Rows are points. Each copy is the shape, with its points in the same order, turned, moved and blurred by noise. Say if it was mirrored as well.
(in the rows, 128 means zero)

Shape (8 x 3):
[[ 99  97 233]
 [100 112 171]
 [101 162 140]
 [128 125  88]
 [113  98 198]
 [154 116  95]
 [166 109 165]
 [153 108 156]]
Copy 1, 8 rows:
[[153 162 225]
 [133 162 167]
 [152 165 106]
 [ 95 133  87]
 [131 149 194]
 [ 94 105 102]
 [129  97 164]
 [122 108 152]]
Copy 1 is: only turned
Copy 2:
[[191 184  81]
 [160 132 110]
 [126  95  89]
 [124  76 161]
 [174 164 103]
 [112  96 173]
 [122 164 147]
 [127 148 144]]
Copy 2 is: mirrored
Copy 3, 8 rows:
[[116 211 193]
 [109 160 155]
 [ 84 145 106]
 [127  94 102]
 [128 183 172]
 [153 104  98]
 [166 170 122]
 [156 157 126]]
Copy 3 is: only turned
Copy 4, 8 rows:
[[ 68 175 212]
 [ 86 166 162]
 [144 159 130]
 [106 132  74]
 [ 66 158 189]
 [ 90 108  89]
 [ 76  99 162]
 [ 81 117 144]]
Copy 4 is: only turned

Shape:
[[193 160 124 125  93 194]
 [124 151 127  93 145 124]
 [119 163 120 161 129 144]
 [183 178 151 117 145 169]
 [161 122 127 141  68 145]
 [153 119 135 106 114 103]
 [184 197 113 135  65 168]
 [ 83 104 133 187 152 105]
 [103  59  60 187 145 121]
 [166 199 184 106 140 206]
 [148 160 163  91  81 170]
 [158 135 165 148  93  89]]
Copy 1, 12 rows:
[[125  68 110 160 168  78]
 [134 121 117  76 161 130]
 [175 128 121 141 146 124]
 [125 125 107 130 184  76]
 [123  61 128 167 159 147]
 [109 106 118 113 163 160]
 [170  55 108 158 196  94]
 [153 179 143 139 101 183]
 [146 128 103 158  39 193]
 [132 134 153 126 200  34]
 [129  79 158 117 194 106]
 [119 125 126 146 196 181]]
Copy 1 is: mirrored
Copy 2 (12 x 6):
[[116  98  72 117  68 103]
 [118 139 137 146 145  81]
 [ 97 104 106 126 154 130]
 [ 93 118  93 162  89  92]
 [134 135 111  87  93 150]
 [139 171 128 135 121 122]
 [ 89 117  51  82  93 106]
 [127 118 164 151 185 187]
 [202  99 131 138 194 189]
 [ 57  92 116 155  66  72]
 [ 97 135 130  96  77  87]
 [ 90 178 117 122 120 169]]
Copy 2 is: mirrored
Copy 3, 12 rows:
[[ 92 194  89 142 176  85]
 [106 126 153 109 115 108]
 [101 112  82 129 117 118]
 [ 86 145 120 138 162  53]
 [156 163  97 136 168 132]
 [145 130 156 125 154 126]
 [ 83 185  66  97 187 109]
 [156  67  92 161  93 144]
 [146 100 112 214 104 203]
 [ 82 158 101 118 137  17]
 [136 184 111  99 147  72]
 [166  99 112 106 191 116]]
Copy 3 is: only turned
Copy 4 (12 x 6):
[[119 155 153 159  98 212]
 [126 106 137 129 165 130]
 [110 146  89 151 147 137]
 [126 156 157 168 172 190]
 [126 158 127 125  82 150]
 [141 139 154 111 138 121]
 [113 137 107 127 109 232]
 [127 164  69 148 145  60]
 [168 124  76 171  83  45]
 [ 77 166 170 182 176 198]
 [ 82 141 165 120 120 178]
 [134 188 130  77 141 134]]
Copy 4 is: only turned
